Each row of a before or after table is a point. One or more steps were done to the points. Then noise was added and the rows were shuffled. The steps act on columns, c1 being the first. Write out the steps. A step turns or swaps two columns, mirrors them in a line or flattens them onto one, adds a multiple of one to another, or multiplies or shifts one. Angles are multiples of 10 degrees, from the lower column toward the higher: turns from -170 to 170, lines from 10 to 170 but not 90. Use the fewest steps. Two steps may share a column if one is a turn and the other turns, adds or multiplies; they go together, in the order done. Otherwise the lowest column goes first.

Before (12 x 2):
[[-33 -27]
 [ 34 -20]
 [  9  13]
 [-24 -39]
 [ -8 -15]
 [ -1 -27]
 [  6  13]
 [-32 -40]
 [-28  -5]
 [-17 -10]
 [  8  20]
 [  4 -31]]
After:
[[-20 -25]
 [ 22  11]
 [ 17  11]
 [ 27  18]
 [ 26 -21]
 [-16 -28]
 [-53 -39]
 [-53 -29]
 [-29  -7]
 [-26  -8]
 [-48 -42]
 [-18 -10]]
Steps: add 0.7 times c2 to c1

Before (14 x 6):
[[  4  -5   0  -7   7 -15]
 [ 16   7  10   2  16   2]
 [ -1  13 -14   1 -10  -1]
 [-12   3  12   4  -5  -4]
 [ 13  -2   3   3   4  -5]
 [  1  -7  -9  -1  -1  -7]
 [ -3   0  24   1 -10  -4]
 [  0 -10 -10  -2  -1  -1]
 [ -5   3   4   3  -3  21]
 [ -4   4  -3  -3  -8  20]
 [-10   0 -12  -3   5  14]
 [  2  -5  -3  12   9 -10]
 [  1   3   3   0  10  -6]
 [  0   0 -12  -2  20  -8]]
After, 14 rows:
[[ -3   3  14   3 -29 -56]
 [  1  -5  -9  12   7  31]
 [  2   3   6   0   0  20]
 [ -3 -10 -23  -2   3   2]
 [  5   0  59   1  15   6]
 [ -2  -7 -22  -1  11  17]
 [  4  -5  -3  -7  16  43]
 [ 18   7  10   2 -17   3]
 [ 13  -2  -4   3   4  15]
 [ -4   0 -28  -2  -5  31]
 [ -6  13 -32   1  10  -2]
 [ -7   3  39   4  10   8]
 [-13   0 -20  -3 -25 -34]
 [ -5   4  -4  -3 -23 -56]]
Steps: turn c1 and c3 by -20 degrees; multiply c3 by 2.5; multiply c6 by 3; turn c5 and c6 by 150 degrees

Before, 9 rows:
[[-12 -14  14 -22  19  26  35 -52 -12  -3  28  -3]
 [ 22  15 -16 -22  16  14  10  11 -30 -12   4  11]
 [ 30  -8 -23  25 -21   1  23 -26  44 -14  27 -27]
 [ 24 -41 -14 -23   1  37  14 -18  25  29  -6 -32]
 [ 24  25  12 -21  14  28  -3 -10 -25  60 -12 -32]
 [ 13  19  26 -27   0   1 -46  -2  37   0 -15 -19]
 [-29  10  20 -20   0  32 -33  24 -19  -7  -1 -16]
 [  0  10 -32 -13  18  -7   6   4  44  11  19 -18]
 [-18 -45 -27  12  13 -17 -36   0  19  -7  17 -10]]
After (9 x 12):
[[ -1  27 -10 -10  -9  28 -24  58 -35 -21 -19  -1]
 [-31 -15  47 -13   4  24  19  22 -28  10  43   0]
 [-14  15 -11 -10 -12  15 -22 -16 -36  13   5  -2]
 [ 43  19  14 -34  28   2 -18   1  14 -22 -25   1]
 [-18 -40  -5 -27  18  35 -22  34   6  13 -11  -2]
 [-26  -7  13   7  20   2 -26   0  49  35  43   1]
 [ 37 -45  -9  10  23 -18  10  -8   5  25  27  -2]
 [ 36   9  -4 -14 -15  32  22 -20 -19 -25  -1   1]
 [ -8  11 -24 -18  46  -8   1   8  11  22  31   0]]
Steps: mirror c1 and c7 in the line at 130 degrees; turn c8 and c10 by -120 degrees; turn c3 and c10 by -60 degrees; turn c5 and c9 by -50 degrees; turn c4 and c9 by 20 degrees; multiply c11 by 1.6; multiply c12 by 0
